Each row is a point. The last column is the point's height on a tilted bowl or saddle (a function of degree 2), plus a little noise. Along how many of its main directions does it bend up, bend down or stay straight?

Points, 15 rows:
[[  4   2  -8  -4]
 [ 22  24   2 -16]
 [ 25 -21  -8   9]
 [ -5  32  51  -7]
 [ 12  29  16 -18]
 [-43 -43 -13  55]
 [  7 -29  20   7]
 [ -1   3  -2  -5]
 [-32 -54 -36  76]
 [ 28  15  -5 -12]
 [-32  23 -25  18]
 [ 24  87 -17   8]
 [-20   0 -20  15]
 [ 21 -18  12  -1]
 [-11   6 -10   1]]
Directions: 3 up, 0 down, 0 straight

Points:
[[-11  19 -16   4 -13]
 [ 28  -3   1  -6 -17]
 [ 60  65 -54  27 -65]
 [ 33 -19  -5 -54 -58]
 [  0  30 -25   7 -20]
 [ 25  16  -3 -14 -20]
 [ 12   5  48  -9 -12]
 [ 46 -29  57  16 -26]
 [-26   5  -7 -40 -26]
 [ 19  11 -28 -48 -54]
 [ 50 -16   3  30 -23]
 [  2   6  10  23  -1]
 [-12  -9  17  -7  -6]
 [  7 -29  22  19  -7]
 [  7  42 -17   3 -20]
 [ -5  21  34  -2  -7]
 [ -3  -5  39  25  -2]
 [-34  -7  -3 -24 -14]
 [ 53 -33  26  14 -30]
 [-28  27   8  -3 -13]
 [ -3  -4  -5  54 -12]
 [-29 -55 -18 -13 -14]
 [-11   0  13  -8  -7]]
Directions: 0 up, 3 down, 1 straight

Points (22 x 5):
[[-18   3  31 -44 -18]
 [ 24  11   6  10  -4]
 [ 60  -5 -25  -4 -27]
 [-15  32   1 -26  -2]
 [ 15 -12  -4 -25  -4]
 [ 18  11 -22 -11  -5]
 [  0  15  22 -11   0]
 [ 10  37  54  16 -29]
 [ 27  39 -21   9 -14]
 [-16   0 -30 -21 -12]
 [ 29 -45 -12  42 -45]
 [-42 -26 -14  -7 -27]
 [ -2 -10  21   0  -4]
 [ -9 -11 -28  11 -15]
 [-30   4 -39 -21 -22]
 [ -5   9   0 -69 -26]
 [-21 -77   2  41 -76]
 [ 42 -33  -1 -24 -22]
 [ 12  10  -8 -22   2]
 [ 28   7  35 -28 -10]
 [ 22 -32  48  15 -37]
 [-17  -7  -8  48 -33]]
Directions: 0 up, 4 down, 0 straight

Points, 48 rows:
[[-10   9  42  -4 -29  18 -31]
 [ 28 -19 -10   2   4  -7  -2]
 [-25 -21 -30 -26 -37 -36   9]
 [-14  57 -20  -1   8  17 -20]
 [ -2 -12  39   7  17  40 -24]
 [ -6   0 -47 -10   1  43  -1]
 [ -3  32  19 -11  -9   5 -11]
 [  8  -7 -36  -9 -25  27   1]
 [  0   9 -17   6  60 -11 -14]
 [ 43 -29 -17   3   0 -34 -18]
 [-17 -23   3  37  39   1 -11]
 [  0  41  -3  19   9 -11 -19]
 [ 12  30  -5  33  26 -19 -27]
 [  7  44  32 -38 -14  25 -31]
 [ 27 -44  27  -4 -16 -11 -28]
 [  0  33  14 -29   0  17 -11]
 [-16  32   8 -59  -8 -17  -3]
 [ 10   7  -9  -4 -44   1  -4]
 [-25  13  40  65  42 -32 -70]
 [ 47  19   1   2   3  10 -20]
 [-50 -66  -2 -25   1  22 -28]
 [ -8   1  43 -15 -42   5 -30]
 [-15 -14  -1  27 -22 -11 -12]
 [ 16  -6   7 -12  29   9  -2]
 [  1  -3  44 -14  62  13 -33]
 [-24  33  11 -17  62   9 -31]
 [ 41  13  -1  40  40  27 -24]
 [ 22  13  -7 -31  43  26 -10]
 [-29  62   8 -13  -8  38 -35]
 [ 62 -51  11 -53 -34  24 -60]
 [ 11  38  13  15  41 -48 -47]
 [ 28 -36 -28 -34  15 -22  -6]
 [ -3  53 -13  30   7 -11 -31]
 [-13   6 -20  41 -37 -18 -22]
 [-11  15 -29   6 -14  23  -1]
 [  1   1   9   7  -1 -22  -6]
 [-21  29   6  -2  -2 -22  -7]
 [-22 -18  -1  37  14 -32 -20]
 [-52  13  55  29 -11  36 -69]
 [ 12 -24 -14 -20 -50 -42  -6]
 [ 16 -36  -1 -21  55 -23 -16]
 [ 30 -30 -32   3  45  -8  -5]
 [  2 -12  -4 -14  25  -9   3]
 [-14  45   4  49   5   3 -42]
 [ 31  -6  33 -47  13  32 -33]
 [ -5 -20 -18  61  -7  31 -26]
 [ 15  -8 -26   5 -16 -21   1]
 [  4 -12 -14  18 -19 -13  -3]]
Directions: 0 up, 5 down, 1 straight

Points, 67 rows:
[[-25 -31  17  28 -34  20 -18 -22  23]
 [-22   5  -9  -2  21  69  24 -10  46]
 [ -5  20 -31 -16  55 -28 -24  46  43]
 [ -2   4 -22 -26  23 -26  35  39  11]
 [-16   9 -16  -7 -16  -5 -90 -37 -29]
 [ 14 -41   7  61 -18 -30 -14  -2  28]
 [-15 -24  -8 -20  14  36 -30  15  26]
 [-73 -20   4 -12 -25  25   0  30  46]
 [ -7  18  23  59  -4 -44 -17  54   9]
 [ -1  23 -23 -20  16  25 -35 -18  -8]
 [ -1  33 -18 -36  -8  -6  -5 -21 -14]
 [  7   9  47  -6   5  -1  12 -30   0]
 [-49  26 -12 -12   0   1  18 -68 -20]
 [ 11  21  42   2 -32 -11   0  -6  -2]
 [-30  -5 -54 -21 -68 -20  52  35  48]
 [-11  28  -4   3  29  53 -34  57  51]
 [-38  35   5 -22 -34  19  23  43  27]
 [ -4  27  -1  48   7  10   5 -10   1]
 [-22  14  25  13  -7 -23  19  20  -2]
 [  6 -27  47  14  -4  42 -17  21  18]
 [-17 -14   5  50 -22 -36 -20   1  10]
 [  5  12  -2 -19 -10  -2 -15 -21 -14]
 [ -2  -8 -53 -10  18  13 -28 -29   6]
 [-10 -19  15 -21  -2  19  10  74  -7]
 [-12 -16 -26  -1  20  14  27 -14  27]
 [-51  35 -18 -44  24 -55 -47   6  36]
 [ 23  24  14  38  31  27 -17  -1   9]
 [-11 -20  25  22 -10 -15 -37 -20  -4]
 [  8 -14   0 -14 -17  18  32 -26  23]
 [ -1 -51  -3  11 -10  38  38 -11  67]
 [ -7  27   9  19   0  20 -13 -14  -7]
 [-16  -9  25  -9 -13  30   5  14  13]
 [-20  25  10   0   5 -23 -15 -53 -29]
 [ 32 -41 -45  -3  30  20  31 -57  62]
 [  3  19  30  -8 -21  11   1 -22  -1]
 [ -5   1   0  36 -21 -55  -7  -8   3]
 [ 27  40  -5  55  32 -12  19  27  13]
 [-13  -7   2  -4  10   0  11 -31   0]
 [  8 -22  -7  47 -13  31  13  28  34]
 [ 39  19  -4  -3 -39  21  18  14   9]
 [-47 -42 -49 -11   5 -10  63  -8  83]
 [ -1  21   9 -16  17 -24  -3  -8 -13]
 [-21 -28   2  -1  41  -8 -14   2  17]
 [ 42  17  -6 -61  16   7 -10 -21   3]
 [ -1   3   9  26   4  54 -22   9  24]
 [ 31 -10   5 -17  38 -44  -2 -23   7]
 [-24 -11 -38  10 -14  36 -24  -5  26]
 [ -2 -16  23  14 -24 -25 -13  24 -12]
 [-14  44  10 -49  -8 -18  21  17   1]
 [  6   7   2   5  -1   0  16  11  -1]
 [-19  15  28  -7   7 -13  30   3  -3]
 [ 17  23 -37  54  20 -30  -1  36  17]
 [ 30   8  14   9  12 -19 -31  -7 -11]
 [ 15  -8  46   6  30 -13 -26  -1   0]
 [ 19  46  22  47  -1 -28 -13  17   1]
 [-16   9 -44   3  38  66  52 -45  38]
 [ -2  -7   3  -8  35  -7  -3 -10   1]
 [-41   7  20 -37 -12 -42   8  20  -1]
 [ -2  46  15  33 -10   3  67  19  12]
 [-39 -29   0  41   3 -31  24 -33  41]
 [-22 -43  27  -4   3 -20 -15 -51   6]
 [  0  49 -32  40 -20 -18 -40 -20 -33]
 [ 36  22  23   5  12  11 -37  -5  -7]
 [ 19  16  -7   8  26  -1  25 -14  -2]
 [-18 -16  11 -35  16  -6  57  -9  17]
 [-13  28 -49   2  45 -22  23  29  30]
 [  1  29  73  15 -23  53   3  37  43]]
Directions: 5 up, 1 down, 2 straight
